Rows are points. The last column is the point's height on a tilted bowl or saddle (a function of degree 2), plus a little noise. Count its main directions that bend up, bend down and stay straight.

Points, 15 rows:
[-1.50 -1.28 1.75 0.65]
[0.44 -2.69 2.16 2.19]
[2.01 -0.74 -3.93 -2.71]
[-2.33 -2.93 -2.36 3.95]
[2.83 -0.89 -0.42 1.48]
[1.21 0.33 -3.71 -1.90]
[3.20 0.61 0.73 1.82]
[-2.10 -1.95 -3.48 1.98]
[-1.11 -1.93 -0.26 2.11]
[-1.00 -0.91 0.07 1.37]
[-1.47 -1.18 -0.51 1.85]
[1.71 1.48 4.45 -2.54]
[-1.05 -1.40 0.35 1.53]
[0.90 -1.87 0.14 1.69]
[5.34 -0.24 -2.24 1.07]
Directions: 2 up, 1 down, 0 straight

Points (25 x 5):
[-2.55 0.97 1.12 -0.67 -0.30]
[-2.79 0.60 -0.15 1.83 -0.54]
[2.03 1.91 4.14 0.37 0.02]
[-0.24 -0.94 -0.91 -2.00 -1.06]
[-0.07 -1.25 2.86 1.12 0.54]
[2.58 0.33 2.79 -2.72 0.36]
[-0.01 -3.19 -3.81 -0.14 -3.95]
[-2.74 0.71 -0.18 1.65 -0.61]
[-1.20 -1.41 0.84 0.59 0.22]
[-2.72 -1.26 0.96 -1.58 0.38]
[4.11 0.09 3.26 3.80 0.56]
[-3.61 1.63 2.41 -3.48 -0.87]
[1.96 2.85 -0.18 -3.05 -1.52]
[1.71 0.19 0.34 -0.78 -0.67]
[2.16 1.68 -0.86 3.33 -1.77]
[2.72 1.77 -4.99 2.32 -6.38]
[1.44 -0.10 0.07 -1.20 -0.88]
[-0.82 -0.80 0.17 0.61 -0.14]
[4.09 1.02 -1.78 0.12 -3.56]
[-3.39 2.93 -0.60 -1.64 -1.16]
[-0.87 2.75 2.96 -1.61 -0.60]
[-0.60 -0.36 -2.01 -0.66 -1.69]
[1.68 0.37 3.67 1.95 0.41]
[-1.31 -2.35 -2.10 0.78 -1.40]
[1.70 -1.41 -3.65 1.68 -4.50]
Directions: 0 up, 1 down, 3 straight

Points:
[1.20 -1.05 1.71 0.26 -0.08 -1.92 -0.04]
[-0.54 1.52 -3.29 2.44 1.81 1.28 -1.47]
[0.62 -0.25 -4.07 0.37 0.03 4.45 -3.96]
[1.28 0.70 -0.64 3.28 -1.20 0.06 -0.22]
[2.89 -2.22 1.17 0.75 0.66 -1.33 -0.72]
[3.06 4.04 -1.60 1.39 0.93 -3.61 -1.71]
[2.00 0.98 -0.12 1.74 -1.94 5.29 -3.31]
[1.56 0.27 1.01 0.12 -1.85 0.27 0.01]
[1.89 2.74 0.76 0.09 1.66 -2.68 -0.81]
[-0.01 -2.67 -3.91 3.11 1.13 2.28 -2.93]
[0.19 -2.40 -1.54 1.68 1.35 -1.67 0.71]
[-2.82 -1.69 0.24 -1.37 -1.07 -0.55 -0.32]
[2.16 -0.35 2.73 -1.89 2.75 0.75 -3.17]
[-1.45 1.45 2.54 -1.86 -1.02 0.19 -1.13]
[-0.91 -2.54 -0.13 -0.49 1.40 -1.39 0.14]
[-0.79 -2.66 0.88 -1.10 -1.18 -0.95 -0.02]
[-2.93 2.05 1.63 1.60 1.30 1.17 -1.65]
[-2.16 -3.10 -3.31 1.02 -3.12 -1.55 -0.73]
[-5.70 4.04 3.98 3.90 0.06 -1.37 -5.18]
[-2.25 0.27 0.13 0.10 -0.05 0.49 0.05]
[-0.58 -2.43 2.53 0.43 -0.48 1.80 -1.00]
[-1.09 -1.97 3.66 -1.92 -0.12 -1.90 -2.58]
[-1.10 4.17 3.43 3.24 0.28 1.32 -2.45]
[0.74 3.60 1.58 -0.87 1.92 -1.24 -1.71]
[2.32 -2.37 -0.13 -2.77 -3.51 -0.08 -1.62]
[-2.69 -0.39 1.54 -0.15 -3.19 0.23 0.54]
[0.44 -0.96 -3.60 -2.10 -1.30 0.51 -0.79]
[0.69 0.33 -3.30 -1.31 -2.03 -3.38 -0.03]
[0.65 -1.60 2.21 2.92 -1.83 -2.42 -0.44]
[3.85 -1.84 0.39 1.23 -0.43 2.23 -1.96]
[-0.58 0.72 -0.16 -0.09 -0.70 -0.64 0.85]
[0.83 -0.63 0.56 -1.12 -1.85 1.40 -0.11]
[2.54 1.68 1.03 -1.49 -2.02 1.99 -1.98]
[-2.32 1.46 -4.24 3.68 1.76 1.45 -3.75]
[-1.12 -0.14 0.73 3.46 2.74 -0.53 -0.54]
[1.72 0.27 -1.61 4.26 -0.38 3.01 -2.78]
[0.56 -1.46 -0.23 -1.80 -3.21 1.13 -0.17]
[-3.09 0.34 -0.87 -1.10 1.24 1.94 -1.96]
[-2.77 -0.10 -1.96 0.76 0.66 0.09 -0.38]
[4.55 -3.22 2.44 3.57 0.13 -2.64 -3.76]
[-1.18 -0.57 -3.02 0.76 0.37 4.45 -3.55]
[-4.69 0.20 -4.55 0.41 -3.34 -1.49 -2.26]
[-0.27 -0.37 -0.23 1.07 0.89 3.34 -1.28]
[2.14 -3.50 1.01 1.26 2.35 -2.47 -0.76]
[-1.27 -1.50 -1.59 -2.24 1.71 2.91 -2.45]
[-2.17 2.04 -2.18 2.12 2.28 3.40 -3.58]
[0.85 2.02 2.17 -0.26 1.17 3.82 -2.89]
Directions: 0 up, 5 down, 1 straight

Points, 40 rows:
[-0.23 -0.98 -1.64 -1.00 -2.74 -3.51 0.63]
[2.99 -1.45 1.14 1.44 -1.24 -2.46 -1.09]
[-4.92 -1.39 -4.78 2.77 1.13 -1.66 -3.17]
[0.93 -0.44 -4.01 -0.09 -2.34 -0.60 -0.08]
[4.14 -1.58 2.57 -0.46 -0.42 -0.77 1.17]
[-0.43 -0.99 3.85 0.39 4.45 -1.13 4.59]
[3.47 1.26 0.61 -1.00 -3.14 -4.02 -2.29]
[-1.72 -4.88 2.08 -5.14 -1.66 0.24 2.48]
[-2.38 4.04 -1.66 -2.11 2.51 -1.69 -0.03]
[-2.37 0.83 -0.07 2.69 -0.47 -0.66 -1.86]
[-1.27 -0.14 0.66 -3.84 2.02 1.15 0.35]
[-1.73 0.24 -3.91 -0.85 2.15 0.14 -1.91]
[-1.35 -1.47 0.44 0.66 -0.51 0.91 -0.28]
[2.59 -0.75 -3.11 -2.81 -1.11 0.97 -0.94]
[-1.29 4.36 0.11 -0.26 -1.17 0.98 -3.75]
[-1.16 -0.61 0.14 3.46 2.30 0.74 -1.38]
[3.34 0.79 1.03 0.61 -0.09 0.36 -0.16]
[-0.07 2.55 1.72 -1.04 -1.80 -3.21 -0.78]
[-1.24 -0.25 -0.59 -0.49 -0.53 0.57 -0.68]
[-3.44 0.58 1.06 0.62 -1.85 -0.47 -2.14]
[2.64 -0.45 -1.66 -2.29 -0.01 -1.04 0.72]
[-1.56 0.42 1.17 0.10 1.55 3.71 -1.14]
[-0.77 0.31 -0.82 -0.60 -1.15 -0.27 -0.75]
[-0.87 -1.92 -1.65 0.94 -4.23 -1.62 0.64]
[-2.13 1.46 0.14 -1.09 -2.71 2.63 -3.93]
[-1.85 -1.01 2.97 2.10 0.57 3.00 1.01]
[-1.54 1.28 4.02 -0.34 0.78 -3.23 2.29]
[-1.77 -2.47 -1.45 0.23 -0.14 -1.03 0.22]
[-0.89 0.66 -1.67 0.39 1.52 1.40 -1.77]
[1.15 -1.03 -0.35 0.22 -2.01 0.79 -0.57]
[-2.12 2.13 -3.07 -3.34 4.36 -0.08 -1.36]
[-1.28 2.33 1.12 1.26 -1.31 -2.80 -1.60]
[0.29 -2.26 -4.16 3.21 -2.85 4.02 0.74]
[-0.58 -5.77 1.75 -0.54 -2.83 1.85 3.30]
[1.24 1.94 2.08 0.04 -0.47 0.89 0.13]
[-3.55 -2.41 1.82 -0.22 3.52 -1.05 -0.88]
[-3.21 2.22 -1.53 1.57 2.40 -0.20 -2.56]
[1.74 -2.16 -0.99 -3.40 -0.43 -1.46 2.59]
[2.39 3.29 -2.01 2.44 -2.77 1.88 -5.81]
[-0.19 1.47 1.41 0.23 -2.41 0.25 -1.73]
Directions: 2 up, 3 down, 1 straight
